Every row gives one point. Each copy is the shape, with its points in the same order, turned, moved and blurred by noise. Say if it was mirrored as well.
(in the rows, 128 means zero)

Shape (8 x 2):
[[114  48]
 [165  96]
 [156 162]
 [ 86  76]
 [106 164]
 [102 180]
 [140 123]
 [ 61  97]]
Copy 1 (8 x 2):
[[110  41]
 [ 88 104]
 [129 160]
 [150  54]
 [177 138]
 [190 153]
 [126 118]
 [181  58]]
Copy 1 is: mirrored
Copy 2 (8 x 2):
[[209 102]
 [173 158]
 [103 164]
 [178  76]
 [ 96 115]
 [ 76 115]
 [142 141]
 [152  62]]
Copy 2 is: only turned
Copy 3, 8 rows:
[[217 161]
 [152 181]
 [ 97 136]
 [203 120]
 [121  92]
 [109  84]
 [142 152]
 [200  90]]
Copy 3 is: only turned
Copy 4 (8 x 2):
[[213 135]
 [137 159]
 [ 91 119]
 [201 104]
 [108  80]
 [ 98  74]
 [136 119]
 [194  72]]
Copy 4 is: only turned

Shape (6 x 3):
[[ 99 117 190]
 [148 103 113]
 [152 113  94]
 [102 112  63]
 [ 19 165 130]
 [159 177  99]]
Copy 1:
[[108 115 191]
 [145 163 123]
 [140 163  99]
 [139 118  71]
 [ 66  50 123]
 [ 80 188  95]]
Copy 1 is: only turned
Copy 2 (6 x 3):
[[145 138 192]
 [111  77 131]
 [ 98  76 113]
 [ 42  92 132]
 [ 52 196 190]
 [106 131  74]]
Copy 2 is: only turned
Copy 3 (6 x 3):
[[137  64 155]
 [ 89 131 100]
 [ 94 157  98]
 [156 181  85]
 [214 147 165]
 [ 69 192 150]]
Copy 3 is: mirrored

Shape, 9 rows:
[[113 116 101 112]
 [ 58 158 175 167]
 [170 129 104 126]
 [122 150 127 152]
 [191 121 120 135]
 [163 144 132  88]
 [165  51 132  39]
 [124 122 198  74]
 [109 110 145 141]]
Copy 1, 9 rows:
[[111 119 154 124]
 [213 113 186 160]
 [110 159 104 116]
 [155 143 131 147]
 [126 181  95 102]
 [134 122  95  91]
 [ 82 126 139   7]
 [183  96 138  50]
 [154 147 169 115]]
Copy 1 is: mirrored
Copy 2 (9 x 4):
[[159 108 132 150]
 [110 131 185  62]
 [144 133  80 157]
 [137 131 118 100]
 [123 153  68 155]
 [110 101  78 154]
 [ 92  77 119 246]
 [ 50  82 133 146]
 [114 134 150 133]]
Copy 2 is: mirrored

Shape:
[[109 106 134  89 164  48]
 [148 133  97 147 151 208]
 [ 91 137 179 139 138 106]
 [ 43  96 145  84 131 127]
 [157 119  98 140  71 193]
 [224 194 124 130  96 137]
 [176 182  99 173 104 185]
 [ 47  63 146 149 147  56]
 [154  90 201 119 152  73]]
Copy 1, 9 rows:
[[ 51 175 124  67  78 132]
 [163 113 129 198 106 113]
 [100 143 124  76 165 109]
 [121 215 162  88 112  97]
 [200 101 120 152  80 147]
 [146  86  61 148 120 216]
 [164  76 110 187 126 166]
 [ 78 142 180  35  86  82]
 [ 93 132  60  52 115  99]]
Copy 1 is: mirrored
Copy 2, 9 rows:
[[ 80 169  94 146 178 118]
 [163 118 171 131  84 168]
 [133 110 125 137 173  82]
 [143 183 117  87 194 124]
 [179  82 133  75  94 166]
 [ 61  42 158 124  78 164]
 [130  72 169 116  59 144]
 [146 187  55 160 185  83]
 [102 100  99 184 199 138]]
Copy 2 is: mirrored

Shape:
[[ 80 122 104 116 133  56 129 174]
 [151 173 184  86  74 171 160  69]
 [133  78  79 128 133  63 134 146]
 [106  45 168 147  84 113 178 148]
 [196 157 149  75 141  59  74  77]
 [157 169 198 185  88 149 157 134]
 [185 106 207 133 117 159  99  77]
 [164 114 164  86 116 176 109 173]
 [139 117  76 169 108 187 186 160]
 [ 82 124 152 145 185 122  96  92]
 [127  58 182 143  61 134  77  83]]
Copy 1 (11 x 8):
[[152  94 186 183 120 126 155  99]
 [147 240 114 132 170 161  89 189]
 [156  89 156 124  97 106 124  81]
 [240 126 184 127 121 140  69 137]
 [ 64 208 149 106  75 160 131  96]
 [145 178 199 110 219 155  58 153]
 [127 186 154  66 127 206  66 164]
 [169 154 144  68 154 177 160 173]
 [184  92 108  97 214 101  95 148]
 [109  96 146 166 119 215  88 135]
 [163 144 176  94  79 152  51 208]]
Copy 1 is: only turned
Copy 2 (11 x 8):
[[216 132  90 121 138 144 104 145]
 [ 66 144 113 154 173  24 113 122]
 [191 165  73  87 104 142 133 119]
 [148 153 110 129 144 121 228 145]
 [128 168 122  53 143  75  47  50]
 [108  90 155  91 130  44 145 182]
 [ 72 125 159  93 117  52 144  72]
 [163 113 125 148 115  32 144  84]
 [144 111  41 153  59  70 166 175]
 [106  88 118 132 108 157  90  98]
 [ 91 183 183 140  92 113 162 106]]
Copy 2 is: only turned

Shape:
[[163 135 119 100 100 106 131 171  65]
 [128  77 103 212 113 140 107  43 115]
 [106 129  91  97 150 202  83  56 118]
 [ 40  40 169 126  99 115 154 100  61]
 [ 68 103 123 152 195  91 117  94 148]
 [ 89  95  91 129 110  57 105 134 120]
 [132 162 155 109 212  79 122 121 141]
 [169 207 177 134  94  58 135 106 136]
 [143 124  92  71 217 211 100 144 167]
 [ 90 110 136  79  56 129 124  96 215]
 [103 137 104 147 136 180 162  83  93]
 [ 83  74  88 121 177 102 161  46 137]
 [116 167 126 141 121  90 161 159 126]]
Copy 1:
[[156 166 174 107 118  95 103 202 155]
 [124 226  78  87 108 125  78 107  44]
 [ 32 178  71  64  82  88 115 150 119]
 [157 218  69 126 196  68 171 117 133]
 [144 143  72 102  72 102 151  68 119]
 [181 171  98 127  95  68  86 117 154]
 [140  91 135  78  73 140 147  98 157]
 [135  96 195 100 148 145  53 104 139]
 [ 44 138  84 104   9 140 164 188 157]
 [ 68 168  79 184 132 127  59 104 187]
 [ 70 195 139 102 105  85 143 128  89]
 [121 220  87  87  74 105 149  55 148]
 [141 131 179 147 104  96 113 122 129]]
Copy 1 is: mirrored
Copy 2 (13 x 9):
[[130 119  79 129  82 132 145 153  82]
 [154 224 173 195 161 123 125  97 119]
 [ 98 120 167 209 170 127  72 159 156]
 [200 203 135 113 166  74 135 222 124]
 [115 189 132 103 168  62  88 111 171]
 [170 166  97 106 119  82  73 118 102]
 [ 51 141 118  71 117 102 111 110 177]
 [ 92 181 100  69  78 219 113 118 132]
 [ 80  31 128 168 172  98 114 102 186]
 [200 118 139  87 185 186  58 124 146]
 [104 169 106 188 190 129 134 156 127]
 [110 180 168 110 214  73  88 124 113]
 [116 155  48  92 130 142 127 120 127]]
Copy 2 is: mirrored
Copy 3 (13 x 9):
[[139 116 170 137 100 105 115 108 152]
 [ 97 150 124 196 167 142 170 185  35]
 [105 143 130 147 130 160  56 232  73]
 [ 24 142 172 235 151  79  85 127 114]
 [ 54 122  73 138 170  53 100 177  77]
 [104  65 110 173 125  78 118 117 106]
 [ 71 126  76  64 118  60 115 179 150]
 [ 64 128  89  85  84 155 179 102 153]
 [168 161  80 106 153 106  25 248 131]
 [ 75 113  35 200 134 181  80 134 154]
 [ 96 162 157 130 174 150  83 163  81]
 [ 40  91 114 157 220  95  98 197  96]
 [103 135 107 104 147 104 116  79 129]]
Copy 3 is: mirrored
Copy 4 (13 x 9):
[[144 151 183 132  95  98 112 164 122]
 [168 105  54 188  97 180 141  95 115]
 [ 70  78  47 113  74 140  72 143 130]
 [147  53 123 140  14 150 215 165 118]
 [128  78  66  86 143 174 179 163 123]
 [153 149 123 122 101 178 170 188 172]
 [119 106 115  45 172 149 139 148  81]
 [ 96 153 205 118 146 189 123 103  76]
 [ 93  61  57  57 158  67  68 132 175]
 [ 64 103 140  95  77 203 145  87 200]
 [ 69  95  83 167 102 110 140 128 104]
 [106 118  30  95  92 153 205 126 118]
 [101 132 172 136 150 132 161 147 118]]
Copy 4 is: mirrored
